Each row of a before or after table is a point. The points were changed in one or more steps. Then noise was added and the rows were shuffled. The steps act on columns, c1 being the first. Write out the steps. A step turns or swaps two columns, mirrors them in a line or flattens them onto one, adds a multiple of one to another, or multiplies or shifts one. Angles are multiples of 10 degrees, from the lower column toward the higher: turns from -170 to 170, lines from 10 to 170 but not 90. Use the fewest steps. Two steps may share a column if one is a turn and the other turns, adds or multiplies; they go together, in the order done. Otherwise the lowest column goes first.

Before:
[[ 18  28  -5]
 [-23 -31   6]
 [-43 -74   0]
 [ -6  56  94]
 [-11  15  18]
 [  2 -83 -30]
 [ 10  -9  53]
 [ 43   5  -5]]
After (8 x 3):
[[ 11 -39   7]
 [ 13   8  21]
 [-12  -6  52]
 [-31 -76 -26]
 [ -8  32  -3]
 [ 24  51  93]
 [ 15 -84   0]
 [-38  20  -7]]
Steps: mirror c1 and c2 in the line at 80 degrees

Before:
[[-13  18 -31   0  32 -10]
 [ 15 -45  -4 -11  -4  58]
 [-10  -6  -7 -28  34  22]
 [ -5 -54 -43   3 -11   0]
 [-10 -25  -7 -27   3  46]
 [-59  15  35 -38  53  24]
 [-27 -19   1  45  37  30]
 [ 57 -95  -1  33 -16 -20]
 [ 14 -21  43  63  35  -1]
 [ 39 -26 -25   9  59 -18]
 [ 32  -8 -75 -16   4 -15]
 [ 19  45 -55 -31  -4  24]]
After (12 x 6):
[[-43 -53  -4 -17 -14   9]
 [-75  -5  31 -35   4   0]
 [ 37  10 -58 -56  52  -3]
 [-33  20 -13 -21  33  -2]
 [ 44 -21  15  42  35   4]
 [ -5 -33 -12 -47   4   6]
 [ -6 -11  -9 -48  33   2]
 [  0 -22 -25  26  38   4]
 [ -5 -53  14 -30  -2   8]
 [-27 -22  40 -10  59   4]
 [-55  41  20 -50  -6  -7]
 [  0 -89  57  14 -16  15]]
Steps: swap c1 and c3; flatten c2 and c6 onto the line at 170 degrees; shift c4 by -20

Before, 14 rows:
[[ 34   8  15  23  29 -34 -29 -16  13  -6 -36]
 [ 35 -14 -35  -7 -27  61 -43   0  23  53 -12]
 [  9 -50 -31 -15 -14  18 -29  11   3  37  11]
 [ 18 -23 -36 -33   5  19 -42  33 -32  33   2]
 [ 54  -8   2  41   3  -6 -32 -46 -33  20  -4]
 [-12   9 -63 -27   7 -19  -7  -5   8  16  23]
 [ 59 -18 -44  13   8  43 -32  37   7  29  27]
 [-21  44  46  -9  34  -1  -4 -24 -13  -1   7]
 [ 15  23 -28 -20  -7 -38  20  25 -20  41 -15]
 [  6 -31 -24 -47  -2  -3  33  26   6  18  14]
 [ 58 -14 -19 -46 -27  24 -52   7  15  34  36]
 [ 16  35  13  18  -6  -9   4 -30 -28 -43 -22]
 [ 13  40  19 -24  58 -12  32 -57 -22  -8 -22]
 [  9  33  11 -26  39 -17  -1 -39 -26 -36 -38]]
After, 14 rows:
[[ 15  32  10 -26  43 -21  -3 -38 -27 -32 -37]
 [ 56 -14 -32 -11 -27  62 -45   1  24  54 -13]
 [ 23  34  11  16  -4  -6   0 -33 -29 -40 -22]
 [ 87  -5   4  41   3  -7 -33 -45 -33  19  -3]
 [-21   8 -63 -27   7 -20  -6  -5   9  15  23]
 [ 53   5  11  22  29 -34 -32 -17  15  -6 -39]
 [ 22  38  18 -24  56 -14  31 -56 -25 -11 -25]
 [ 23  26 -28 -20  -9 -41  21  29 -17  41 -15]
 [ 30 -23 -37 -33   5  18 -43  33 -30  31   0]
 [  8 -31 -25 -48   0  -2  32  27   1  18  11]
 [-34  43  45  -9  35   0  -1 -27 -13   0   7]
 [ 96 -16 -22 -46 -25  25 -51   8  15  36  35]
 [ 93 -18 -43  11  10  43 -33  34  11  30  26]
 [ 12 -52 -32 -14 -13  16 -27  10   3  37  12]]
Steps: multiply c1 by 1.6

Before:
[[-60   1  61  18  18 -25 -30 -12  -7   2  83 -68 -46 -23]
 [ 19   6 -30  50  -8  -7   8 -46  -3 -19  14  24 -26  54]
 [-17  47  13  38  10  27  57 -20  38 -11  23 -46 -17   7]
 [ 10 -47  49   1   1  56 -32 -31 -16  24   9 -34 -19 -24]
 [-69  35 -36  63 -69 -29  76  27 -63  14  -5 -60   1   6]
 [-29  18 -24  75  13 -43  45   5  38  28 -28  -6  12 -49]
 [-41 -54 -28  38 -35 -59 -27  30  -9 -57  33 -74 -12  13]
 [  9  11 -17  48 -42 -17  41   8 -29 -70  10  12  41  -2]
 [-54 -55 -17  76  -9  -6  84 -70  34 -18  64  23 -38  63]
 [ 33 -46  67  63  31  24   8 -35 -46 -26  41 -81  58  13]
 [-48 -34  27  -3   8 -52  -2  29 -20 -63 -31 -44 -44  18]
 [  7 -19   9  -9 -58 -26  72  11   1  28  48  -5 -40  39]
 [ -3 -57 -12  -7  41  23  13 -15 -60 -53   3 -39  60  51]]
After:
[[-54 -32 -20  75 -10 -48  83  94  35 -20   5  23 -38  65]
 [ 32 -48  67  64  31 -22   7  55 -48 -28   7 -81  57   9]
 [ 21  10 -33  49  -5   0  10  43  -3 -19 -19  26 -29  55]
 [  6   8   7  -9 -58 -31  72  20   2  28  45  -7 -41  38]
 [-30  46 -24  76  17 -16  45 -23  38  29 -17  -5  11 -49]
 [-15   7  14  37  11  51  59  29  37 -11   3 -45 -19   7]
 [-68  43 -36  63 -69   9  75 -25 -65  12  12 -61   4   4]
 [-48  19  27  -2   6 -61  -4 -40 -18 -62  -6 -43 -42  16]
 [-41  13 -28  39 -36 -78 -27  -4  -8 -57  44 -76 -13  13]
 [-59  23  62  19  17 -16 -29  61  -9   4  55 -68 -47 -23]
 [ 11  20 -15  48 -39  -6  42  -1 -28 -69  10  13  38  -2]
 [ -3 -53 -13  -9  43 -28  12  13 -59 -51  -7 -38  61  51]
 [ 10 -73  46   1   2  -1 -29  30 -13  26 -15 -36 -20 -26]]
Steps: turn c2 and c6 by 50 degrees; mirror c8 and c11 in the line at 70 degrees
